Each point is reached from the start by the listed moves, each made 0, 1 or 2 times, or once backwards (-1), plus a little noise. Say if it took an odd or an even number of moves. Then give how often each move was made.

Moves:
(1): [-13  -3  16  29   5]
(2): [ 0  6 22 -8 16]
(3): [-21 -11  14 -22 -20]
Start: [ 14 -16 -15  -5   7]
Points:
[-21 -34  -7  12 -24] -> odd (1, -1, 1)
[-22 -19  59 -14  26] -> even (1, 2, 1)
[ 27  -6 -10 -42  20] -> even (-1, 1, 0)
[35  5 15  1 60] -> odd (0, 2, -1)

Moves:
(1): [ 9  0  1 -1 -7 -9 -5  6  0  0]
(2): [  5  12   0   1 -13   0  -1   2  -2   6]
(3): [-8  1 -1  7  1 -4 -1  7  1 -3]
(4): [-2 -3  4  0 -3  3  0 -3 -7  7]
(5): [  8  10  -3  -5  15   9  -8  -2  -6 -10]
(6): [-3  2  1 -3  4  3 -5  7 -2 11]
(7): [ -3   9   8  -4   3 -13   8  -2  -2   2]
(8): [  0   6 -10   1   0   8   5   0  -9   0]
Start: [ -3  -7 -10   4   1   7   1  -2  -1   2]
Points:
[ 27  46 -15 -14  -8   6  -4  10 -16  15] -> odd (1, 2, -1, -1, 1, 1, 1, 1)
[ 17   7 -27  16 -60  10   0  14 -21  30] -> odd (2, 2, 0, 1, -1, 0, -1, 2)
[ 28  35  16  -7 -21 -40  -2   1  -2   0] -> odd (2, 2, 0, 0, 1, -1, 2, -1)

Moves:
(1): [  2  -1   4   6   1  -1   5   9  10 -13  -5   8   6  13  -1  -3   4]
(2): [ 4  3  0 -1 -5 -1  2  5  8 -5  4 -2 -4  6  2 -5 -6]
(3): [ -5  -7   1  -6  -2   0 -10   1   3   0   3   2  -2   2  -2   3   3]
(4): [ 1  8  1  2  4 -7 -3  4 -2  4 -2 -4  0  3 -1  5 -1]
(5): [ 0  1  2 -7  6 -5 -5 -5  3 -1 -7 -4  0  0 -1 10 -2]
(6): [-4 -5  3  5  5  0  0  5  3  2 -2  0 -2  1  2  1 -4]
(7): [-1  0  4 -3 -2  3  3  0  3  3  4  1  0  3  3 -1  2]
(8): [-4  4 -3 -1 -4 13 10  4 -2  0  0 -7 -3  5 -1 -5  3]
(9): [ 2 -5 -4 -4  3  5 -2  6 -2 10 -3 -6 -2 -1 -2  5  3]
(10): [  5  -3  -1   2   3   8  -2  -1 -11   7   2  -2  -1   1  -3   8  -1]
(11): [-2 -3 -8 -6  0 -1  1 -6 -4  5  9  3  0 -7 -3  1 -3]
(12): [-1 -5 -4  0  1  5 -3  5  0  1 -5  5  1 -2  3  4 -4]
(13): [ 1 -1 -2 -3  1 10 -1  0 -1  2  0 -2  6 -1 -3 -5 -1]
(14): [ 2  7 -2 -2 -3 -5  0 -7  1  4 -4  0 -5  4 -4 -5 -2]
Start: [ -8  -9   8   1  -4   4   1   6  -7 -11   1  -8  -5  -5   6   3 -12]
Points:
[-14   0  -7   6 -10   5  15  -1 -29  -1  29  -3 -12  -7   0   3 -18] -> even (0, 0, 0, 1, -1, 0, 0, 1, -1, 1, 2, 0, -1, 0)
[-10 -14   8  -6 -10 -12   9  -2  35 -45   7  13  -7  28 -12 -24 -34] -> odd (2, 2, 1, -1, 1, 2, -1, 0, -1, 0, 2, -1, 1, 2)
[-17 -20  -6   0   9  12 -17  33  -7   8 -25   5  -9  28  -9  25  -6] -> even (2, -1, 2, 2, 0, 1, 0, 1, 1, 1, 1, 2, 0, 2)
[-15  -9  -2  -4  22 -25 -12  25  20 -26 -25  10   7   6   2  30 -28] -> odd (2, 0, 0, 2, 2, 1, -1, 0, 0, -1, 2, 2, 0, 0)
[-17 -10 -20 -10  14   1 -26  -4 -41  43  -6 -18 -37 -12  -8  48 -44] -> even (-1, 0, 1, 2, 1, 2, -1, 1, 0, 2, 2, 2, -1, 2)
[ -6   3  14  16 -27  27  51  35  13 -43   1 -23  -7  21  15 -30  10] -> even (1, 1, -1, -1, -1, -1, 0, 2, 1, -1, -1, -1, -1, -1)
[-17 -32  -5 -32   1  37  -6  16 -17   7  24 -39 -26  10  -9  33 -19] -> even (0, 2, 2, 0, 2, 1, 0, 2, 1, 2, 2, -1, 0, -1)
[ 12   5 -16  10  -7  60  36  25 -31   3  -2 -18  10  26 -18 -13  -1] -> odd (2, 0, -1, 1, -1, -1, 0, 2, 1, 2, 1, 0, 2, 1)
